Each row of a before or after table is a point. The points were changed in one or more steps. Then noise was added and the rows were shuffled. The steps act on columns, c1 being the first. What was done? A step turns or swaps two columns, mirrors them in a line or flattens them onto one, adds a multiple of one to another, or multiplies or shifts one. Angles are multiples of 10 degrees, from the lower column toward the higher: turns from -170 to 170, lines from 10 to 170 but not 90. Use the fewest steps. Two steps may share a column if one is a turn and the other turns, adds or multiplies; they go together, in the order done. Otherwise the lowest column goes first.

Before (10 x 2):
[[ 1.3  2.2]
 [-1.2 -5.4]
 [ 2.7 -0.1]
 [-1.0  4.2]
 [ 1.8 -1.1]
 [-2.0 -3.4]
 [-3.1  5.0]
 [-1.9  4.5]
 [-3.1 -1.9]
 [ 1.1 -7.5]]
After, 10 rows:
[[ -2.2  -7.3]
 [ -0.9  -9.4]
 [  1.1 -11.4]
 [ -1.7   0.6]
 [  1.8  -5.2]
 [ -0.9   0.4]
 [ -3.2  -5.8]
 [ -3.0   0.6]
 [  1.1  -1.8]
 [  2.8  -4.1]]
Steps: shift c2 by -4.0

Before (11 x 6):
[[ -5.4  -0.7   1.5   0.8  -1.6   3.5]
 [ -0.6  -1.6   1.4   1.0  -0.2   2.4]
 [ -2.8  -1.3  -4.8   0.9   6.2   3.6]
 [ -2.4   0.6  -1.2  -7.3  -0.5   2.9]
 [  2.5  -1.2  -0.4   1.0  -2.8   2.6]
 [ -3.7   5.7  -1.1  -7.3   0.4   1.0]
 [ -1.6   0.4   0.3  -2.0   1.6  -2.6]
 [ -3.7   2.3   2.1  -1.9  -1.1   1.3]
 [ -4.1   5.5   0.7  -1.0   0.7   1.2]
 [ -4.8   0.6   1.4   0.8  -1.7   0.3]
 [  2.8  -0.6 -13.5   0.0   1.5  -6.7]]
After:
[[ -4.1   5.7   0.7  -1.2   0.7   3.2]
 [  2.6  -1.2  -0.4   0.9  -2.9   4.6]
 [ -2.5   0.7  -1.0  -7.3  -0.4   4.9]
 [ -5.3  -0.6   1.4   0.8  -1.6   5.7]
 [ -3.7   2.4   2.1  -1.7  -1.1   3.4]
 [ -3.7   5.8  -1.2  -7.4   0.3   3.1]
 [ -0.8  -1.5   1.3   1.1  -0.1   4.5]
 [  2.9  -0.7 -13.5   0.1   1.6  -4.7]
 [ -4.8   0.6   1.4   0.7  -1.7   2.3]
 [ -1.6   0.3   0.2  -2.0   1.5  -0.4]
 [ -2.9  -1.3  -4.7   0.8   6.3   5.5]]
Steps: shift c6 by 2.0

Before, 9 rows:
[[-2.1 -1.0 -3.3  1.4 -1.5 -3.4 -2.5 -3.1  1.0  4.6 -5.1]
 [-3.3  1.3  2.4  0.5 -4.0 -3.3  0.1  1.9 -3.4 -1.2  0.2]
 [ 2.5 -4.0  3.0  7.5 -4.9 -0.2 -2.4 -1.9  4.9  2.6 -1.2]
 [-7.0 -4.2 -4.8 -0.6  1.0 -1.3  1.0 -3.3 -1.0  2.8  2.6]
 [ 1.6 -1.4  4.8  5.3  0.7 -7.9 -0.8  2.4 -0.2 -1.6  1.6]
 [-3.7  5.8 -0.2  0.8  3.7 -1.4 -0.3  5.9 -0.4  4.6  3.1]
 [ 1.7  1.9 -4.5  0.6  3.3  1.6 -1.7 -3.5  4.1  2.1  3.5]
 [ 3.1 -4.6  2.1  1.3  1.4 -7.0 -0.6  6.3  1.0 -4.8 -3.0]
 [-0.8  3.2  2.4  7.0 -1.0 -3.1 -1.7  6.9 -5.9  0.3  0.4]]
After (9 x 11):
[[-1.2 -1.1  2.5  2.8 -4.0 -4.1  2.2 -0.1  1.7  0.0 -0.9]
 [-0.9  6.9 -0.2  0.2  0.4 -2.2  6.0 -0.3  0.8  3.0  4.8]
 [ 0.6  3.3 -4.5 -3.9  1.9  2.0 -3.4 -1.6 -0.9  3.6  2.0]
 [ 0.2 -6.0  3.2 -7.0 -2.0  0.7 -2.0 -2.4  5.1 -1.0  2.8]
 [-1.7 -2.8 -4.8  1.2  2.9 -3.4 -3.4  1.1  0.0  2.3  2.7]
 [-1.2 -1.9 -3.4 -1.5 -1.0 -3.6 -2.6 -2.7  0.9 -4.9  4.6]
 [-1.6 -3.2  2.1 -1.7  3.7 -5.2  6.4 -0.8  1.1 -3.1 -4.8]
 [-2.3 -0.8  4.7 -1.5  1.4 -6.7  2.4 -1.2  4.8  2.0 -1.6]
 [-0.8  2.3  2.4  3.1 -2.3 -2.8  7.0 -1.5  8.5  0.4  0.2]]
Steps: flatten c1 and c6 onto the line at 70 degrees; turn c2 and c5 by -30 degrees; turn c4 and c9 by 110 degrees; swap c7 and c8; swap c10 and c11

Before (13 x 18):
[[-4.8 -0.3 -0.7 -0.9 -3.2 -6.0 -4.6 -4.1  4.7 -7.7 -2.8  3.8  4.5 -4.5
   0.8  7.3 -3.8 -2.1]
 [-4.0  0.4 -0.9  0.0  1.7  1.3  3.7 -1.7  1.8 -1.6  3.2 -1.1 -5.3  2.6
   7.2  1.7 -0.8 -0.6]
 [-3.7 -4.5 -0.2 -2.7 -3.3 -5.2 -4.9 -3.2  2.4 -3.8  0.8  3.2  3.4 -1.8
   0.9  7.5  4.6 -3.5]
 [ 0.0 -2.7  5.3  0.5  0.9  5.2  4.4 -2.1 -3.9 -0.2 -1.4 -0.1 -5.0  3.1
  -1.1  1.7 -1.5  1.5]
 [-5.6 -6.7 -1.8 -3.7 -1.4 -4.2 -7.5 -3.7  2.6 -4.1 -2.3  1.4  5.9  1.8
  -0.3  3.1 -3.1  0.1]
 [-2.8  1.3  2.2 -5.7  2.4  1.8  0.6  0.0 -5.1  3.7 -2.8 -3.7 -2.2 -3.4
  -1.2 -2.1  0.0  1.3]
 [ 0.8 -2.3  3.2 -4.0  2.6  2.2  4.8  0.8  0.5  0.7 -4.2 -3.7 -0.5  0.0
   4.6  2.6  0.3  3.0]
 [ 1.3  2.5 -1.2  0.5  3.5  0.4  2.0 -2.6  2.7  2.0 -3.7  2.2 -3.3  4.1
   4.2  1.9  0.9 -3.0]
 [ 3.0  2.2  1.8 -2.4 -1.4  1.3  4.3 -2.5  2.6  4.8  2.3 -2.6 -3.8  3.0
   2.2  2.0 -2.3  1.2]
 [ 0.4  0.3  2.4 -1.8  2.6  6.8  0.8  0.1 -1.1  0.1 -0.7 -6.7 -0.1  1.2
   0.1  2.0 -1.2 -3.1]
 [ 0.8  2.9 -1.6 -4.3 -1.3  3.8  7.3 -2.8  1.7 -3.8 -0.3  0.5 -2.7  5.9
   2.8 -0.1  1.3 -0.9]
 [-4.3 -5.3 -5.6 -1.3  0.9 -4.1 -1.4 -2.3  4.3 -2.4  0.8  4.6  6.2 -4.9
  -2.3  6.3 -1.4 -1.6]
 [ 0.6  0.1  4.2 -4.1  1.8  6.3  1.7 -3.1 -3.9  1.4  0.5  1.1  1.7  0.7
   5.2  0.2 -2.2  0.0]]
After, 13 rows:
[[ 0.0 -2.7  4.4 -0.3  1.0  5.2  4.2 -2.2  7.0 -0.2 -1.4 -0.1 -3.5  3.8
   1.3  2.6  2.8  2.5]
 [ 0.8  2.9  4.2  3.0 -1.3  3.7  7.3 -2.9  1.1 -3.8 -0.2  0.5 -1.9 -4.4
  -4.0 -1.0  1.8 -1.1]
 [-4.3 -5.2 -7.1  2.0  0.9 -4.0 -1.3 -2.1 -6.4 -2.6  0.8  4.6  4.2 -2.3
   1.6  7.7 -1.1 -2.8]
 [ 0.7 -2.1  1.6  2.4  2.8  2.0  4.6  1.0  3.9  0.8 -4.4 -3.7 -0.3  2.9
  -5.8  3.2 -0.1 -2.2]
 [-3.8 -4.6  0.5  2.3 -3.4 -5.1 -4.8 -3.2 -7.8 -3.9  0.8  3.1  2.4 -0.6
  -1.9  8.7 -5.1 -0.1]
 [-5.6 -6.8 -0.8  3.5 -1.3 -4.3 -7.6 -3.6 -4.1 -4.1 -2.3  1.3  4.3 -1.4
  -1.0  5.1  3.6 -2.4]
 [-3.9  0.2  1.1 -2.5  1.7  0.9  3.7 -1.5 -0.5 -1.8  3.1 -1.3 -3.7 -1.8
  -6.8  1.7  2.0 -1.3]
 [ 0.6  0.1  1.6  2.1  1.8  6.2  1.6 -3.1  6.2  1.3  0.7  1.1  1.2  4.0
  -6.4  0.1  2.3  3.1]
 [ 1.4  2.4  2.9 -2.1  3.5  0.4  1.9 -2.6 -3.6  2.1 -3.5  2.1 -2.4 -2.9
  -3.6  1.2  1.5 -0.9]
 [ 3.0  2.3  2.2  1.5 -1.3  1.3  4.2 -2.6  0.6  4.7  2.4 -2.6 -2.8  0.8
  -2.9  1.6  3.5 -2.8]
 [-2.7  1.2 -1.5  5.7  2.4  1.7  0.6  0.0  4.9  3.7 -2.7 -3.7 -1.6  3.4
  -0.9 -2.7 -1.7  3.9]
 [-4.9 -0.2 -5.4  0.4 -3.3 -6.0 -4.7 -4.2 -8.2 -7.7 -2.7  3.9  3.3  2.4
  -0.9  7.6  1.1 -2.9]
 [ 0.3  0.2  1.7  1.6  2.6  6.7  0.7  0.0  2.7  0.0 -0.4 -6.7  0.0  1.7
  -0.8  1.8  1.7  2.6]]
Steps: add -0.3 times c2 to c16; turn c14 and c17 by 150 degrees; turn c3 and c14 by 60 degrees; turn c4 and c15 by 160 degrees; turn c9 and c18 by -120 degrees; add 0.7 times c6 to c9; multiply c13 by 0.7
